Every row gives one point. Each copy is the shape, with its points in the same order, turned, moved and blurred by noise. Some copies are also mirrored. Which?
(in the rows, 128 means zero)

Shape (5 x 2)
[[ 93 127]
 [114  96]
 [ 94 113]
 [231 164]
 [110  95]]
Copy 1 (5 x 2)
[[111 148]
 [146 163]
 [119 159]
 [201  38]
 [144 165]]
Copy 1 is: mirrored
Copy 2 (5 x 2)
[[130  73]
 [162 105]
 [143  81]
 [ 97 215]
 [163  92]]
Copy 2 is: only turned
Copy 3 (5 x 2)
[[ 93 127]
 [107  98]
 [ 88 113]
 [231 186]
 [114 105]]
Copy 3 is: only turned
Copy 4 (5 x 2)
[[151 112]
 [177 155]
 [168 113]
 [ 55 201]
 [175 131]]
Copy 4 is: only turned

Shape (10 x 4)
[[113  58 108  82]
 [103 194 139  93]
 [117 129 175 171]
 [193 137  67 174]
 [117  50 112 165]
 [177 129 152  99]
 [ 64 171  49 179]
 [109 168 135 140]
 [147  60 111  70]
 [181 114 121  83]]
Copy 1 (10 x 4)
[[114  94  52 120]
 [126 195 149 136]
 [146 105 169  83]
 [134  61 170 197]
 [103  38 107 100]
 [186 122 122 144]
 [ 24 116 181 156]
 [120 150 162 117]
 [144  87  42 139]
 [169 119  95 169]]
Copy 1 is: only turned
Copy 2 (10 x 4)
[[ 58  99 128  83]
 [155 198  98  70]
 [186 116 159  84]
 [126 164 178 192]
 [113  61 154 124]
 [110 174 187  76]
 [170 138  53 172]
 [170 161 119  97]
 [ 45 118 152  81]
 [ 77 171 176  92]]
Copy 2 is: mirrored
Copy 3 (10 x 4)
[[148 215 126 106]
 [137  96 164 162]
 [143 112  70 168]
 [ 42 112  73  91]
 [152 163  47  97]
 [ 81 144 120 177]
 [148  51 119  48]
 [140  89 124 147]
 [104 214 125 125]
 [ 75 186 130 149]]
Copy 3 is: only turned

Shape (14 x 8)
[[ 90 145  95  70 125  36 157 109]
 [109 137 162  62 154  92 135 116]
 [ 75 112 138  97  91  87 134  70]
 [ 34 114 137 144  85  95 130 108]
 [121 118 152 155 106  60 129 134]
 [132 118  74 135  81 152 184 160]
 [162 169  54 148  37 165 157 172]
 [ 94 201 127  89 111  94 143  48]
 [147 153 146 201  78 166 166 163]
 [155 162  35 135 123 161 107 182]
 [175 161 181 127 221  56 133 101]
 [148 112 152 109 161  77 130  49]
 [119 146 207 104 162  82 135 117]
 [116 122 156  91  36  71  94  58]]
Copy 1 (14 x 8)
[[127 102  78  59 111 131  74  88]
 [136  92 128 137  88 150  98 112]
 [122 123 150  67  96 150  65 155]
 [148 148 123  77 105 128  43 200]
 [128 123  85  83 116 132 131 189]
 [207 132 134  86 199  98 111 148]
 [233 126 147  53 187  34 147 149]
 [ 94 111 156  73  80  75  76 103]
 [174 135 137 125 182  52 145 219]
 [246 177 119  99 145  65 158 109]
 [ 64 128  89 170  91 131 176 104]
 [ 75 139 149 105 105 162 139 115]
 [101  95 111 158  77 135 117 152]
 [118  95 177  16  66 142 111 174]]
Copy 1 is: only turned
Copy 2 (14 x 8)
[[144 155  47  52 112 213 142 160]
 [105 122 103  53 132 167 116 178]
 [166 147  76  72  94 128 143 159]
 [172 178 122  89  55 139 156 151]
 [ 88 189  93  86  90 150 144 114]
 [162 177 110 153 126 188  69  88]
 [174 225 116 174 183 187  90  70]
 [174 123  87  68 164 160 189 146]
 [119 186 172 147 134 142 109  49]
 [120 202 118 200 176 221 101 143]
 [  9  93  92  68 147 176 169 133]
 [ 83  98  50  90 120 127 154 144]
 [ 69 122 125  38 123 143 139 148]
 [157 194  48  60 133  77 150 154]]
Copy 2 is: mirrored
